Rows are points. To make a cloud, some directions were put in groups of two or more. Within a group, all points are equally far from the middle, so they leave a hole (a ring in 2 directions, a hollow ball in 3). The other directions are filled evenly. Then the cloud was stretched, turned, moved and blurred a little. Count the holes, and give their numbers of directions, smallest first.

Cloud (21 x 3):
[[ -7 -70 -10]
 [ 31 -73   6]
 [ -4 -77   6]
 [-15 -46 -19]
 [-21 -12   7]
 [-23  20  -8]
 [ -4 -71  17]
 [ 22 -69  21]
 [-10  31 -41]
 [ 18  25  17]
 [ 47  -5  -5]
 [ -3  65 -29]
 [-17  33 -33]
 [ 30  49 -37]
 [ 28 -76  10]
 [ 18  69 -17]
 [ 35 -12  20]
 [ 14 -85   3]
 [ 45 -30   3]
 [ 39 -58   0]
 [  2 -76 -10]]
Holes: 1 (3)

Cloud (28 x 4):
[[-10  58 -36 -75]
 [ 20 -29 -22  44]
 [-35  33 -88 -24]
 [-44  16 -50  20]
 [ 24   7  67 -22]
 [-51  43  21 -36]
 [ -6  28 -54 -81]
 [ 12 -11  41 -18]
 [-13 -39   1   4]
 [ 18  39  16  -5]
 [ -3  18  80 -42]
 [-15  80  33 -15]
 [-25   0  55 -24]
 [-31  18 -67 -23]
 [-30 -10 -66 -10]
 [-57 -21 -22   6]
 [-64  15  14   7]
 [-34  19  -3 -36]
 [-32  30 -93   2]
 [  7  40 -17  -6]
 [ -5  39 -29 -20]
 [-55 -31  -6  18]
 [ -2  67  -5 -46]
 [ -5 -39 -74  14]
 [-10  28  61  36]
 [  2  14  84 -16]
 [-39  -6  -5  -7]
 [-29 -20  39  -9]]
Holes: 0

Cloud (52 x 6):
[[-59  14   2  83   5  19]
 [-33   4 -34  48  -1  87]
 [ 24  -5  28   6 -20 -51]
 [ -9  53 -45  54  29  26]
 [-14  -3  -5  58 -41 -10]
 [ -7  36 -72  39 -44  39]
 [-42   6  37  65  49   0]
 [  1  26  12 -22 -20  59]
 [-30 -10  49 -33  -9   5]
 [ 49  42   1 -32  11   9]
 [-30  43 -58  14  -7  79]
 [ 11 -23 -46   1  12   0]
 [ 43 -26  -7  14 -40   3]
 [ -2  28 -56  69   0  -2]
 [ 14   6 -20  22 -52 -15]
 [ 20 -26  31 -53  32  46]
 [ -3 -38 -12  35 -17  78]
 [-13 -30  55 -48   5  32]
 [-26  -9 -38  56  29  -7]
 [  9   4 -21 -42   3 -10]
 [-37 -18   2  50 -31 -24]
 [ -5 -35 -30  27  30   7]
 [-53 -36 -13  20 -15   4]
 [-14  36  28  62  13 -39]
 [-62 -37  23  39 -26  15]
 [-27  35  44  41  22   5]
 [-17 -64  61  10  10  28]
 [ 28  -6  44  41  18 -14]
 [-16 -18  27 -18  -3 -38]
 [-10  -4 -44  63 -38   8]
 [-21  24 -43   8 -20  95]
 [  6 -46  -3 -16 -56  68]
 [  3 -36 -50   7 -43  18]
 [ 14  -7 -46 -21  32  39]
 [ 39  29  -1  17  41  20]
 [ 41 -40  36 -23 -33  26]
 [ -5  45   3  -3  -4  54]
 [  4  55 -23  46  31 -35]
 [-67 -11  -4  -2   9  35]
 [ 54   9  28 -19  44   1]
 [  9  39  12  -1  26 -56]
 [-47   5 -62  10 -43  77]
 [-47 -39   5 -21 -32  43]
 [-53  38 -33  36  11 -16]
 [-24  24  52   7  48  11]
 [-57  19  -4  49  52   0]
 [ 13  24  18 -30  -1  59]
 [ 20  30   7   8 -29  35]
 [-66  -8 -34  66  10  21]
 [ -3 -33  26 -23  33  69]
 [ 41  21  39 -46  16 -12]
 [ -6 -50  64  24  -3 -18]]
Holes: 1 (6)
